Each point is reached from the start by the listed moves, each made once or not at all, plus a little noise. Is the number of moves made odd or even? Then give how often each move was made.
In the rows, zero is written as 128.

Moves:
(1): [144 132 112 102 106]
(2): [105 133 135 104 123]
(3): [151 131 151 124 147]
Start: [125 126 123  63 110]
Points:
[147 146 138   7 104] -> odd (1, 1, 1)
[119 134 115  13  80] -> even (1, 1, 0)

Moves:
(1): [129 138 125 155 109  78 151 120 143]
(2): [131 166 134 143 113 126 143 155 127]
(3): [135 142 142 111 151 115 116 121 132]
(4): [150 123 146 136 146 122 132 166 134]
(5): [112 126 138 119 143 141 132 109 139]
(6): [181 136 132  98 164 129 124 147 142]
(7): [149 110 150 117 151 168 149 161  81]
(8): [113 137 110 115 143 106 130 120 132]
(9): [117 122 134 101 111 112 131 137 130]
Start: [141 120 138 115 131 139 115 150 137]
Points:
[205 126 190  39 227  89 153 210 145] -> even (1, 0, 1, 1, 1, 1, 1, 1, 1)
[128 175 175 106 118  72 143 159 169] -> odd (1, 1, 1, 0, 1, 0, 0, 0, 1)
[186 138 182 129 156 174 158 249  93] -> odd (0, 1, 0, 1, 0, 0, 1, 0, 0)
[129 176 173 103 150  45 150 183 176] -> odd (1, 1, 1, 1, 1, 0, 0, 1, 1)
[157 134 139 138 146  63 145 175 164] -> odd (1, 0, 0, 1, 0, 0, 0, 1, 0)

Moves:
(1): [108 135 135 147 124 141 124 120 126 100 149 141 137 140 125]
(2): [115 118 125 172 136 120 147 136 137 116  96 111  93  96 163]
(3): [135 163 114 120 142 159 121 131 134 118 129 130 118 121 123]
(4): [115 126 129 125 148 139 162 111 139 117 139 134 141 132 159]
(5): [127 141 145 125 112 129 149 127 141 119 127 109 130 121 125]
(6): [129 113 113 146 126 117 118 122 144 117  97 117 154 118 132]
(7): [163 127  96 166 108 108 132 100 163 127 127 142 105 133 113]
(8): [120 101 138 113 116 118 110 131 136 124 136 119 104  90 152]
(9): [112 111 117  89 135 115 157 164 132  97 134 142 134 129 133]
(10): [167 133 127 141 100 127 135 136 128 111 111 157 148 121 149]
(11): [180 150 132 138 105  98  88 118 109 121 100 107  96 168 124]
(12): [192  67 147 141 116 114 113 165 130 111 104  98 116 111 119]
(13): [121 125 123 111 111 152 144 123 109 128 119 129 124 146 118]
(14): [151 143 152 108 140 109 119 100  86 133 127 147 104 124  79]
Start: [136 116 142 141 117 118 143 142 131 120 137 135 148 117 128]
Points:
[242  70 208 160  58  48  74 132 101  54  86  79  89  94  89] -> odd (1, 0, 0, 0, 1, 1, 0, 1, 0, 0, 1, 1, 0, 1)
[143  92 123  91 100 143 233 166 127  67 128 184 180 131 176] -> even (0, 0, 0, 1, 0, 0, 0, 0, 1, 1, 0, 0, 1, 0)
[249 183 107 217  61 110 104 109 147  57 114 174 112 162 122] -> odd (1, 0, 1, 0, 0, 0, 1, 0, 0, 1, 1, 0, 0, 0)
[235  54 144 165  79  97 127 137 119  75  53  83 139 147 141] -> odd (0, 0, 0, 1, 0, 1, 0, 0, 0, 0, 1, 1, 1, 0)
[140  94  89 173  95  90 182 160 222  41  87 110  93  29 172] -> odd (0, 1, 1, 0, 1, 1, 1, 1, 1, 0, 0, 0, 0, 0)
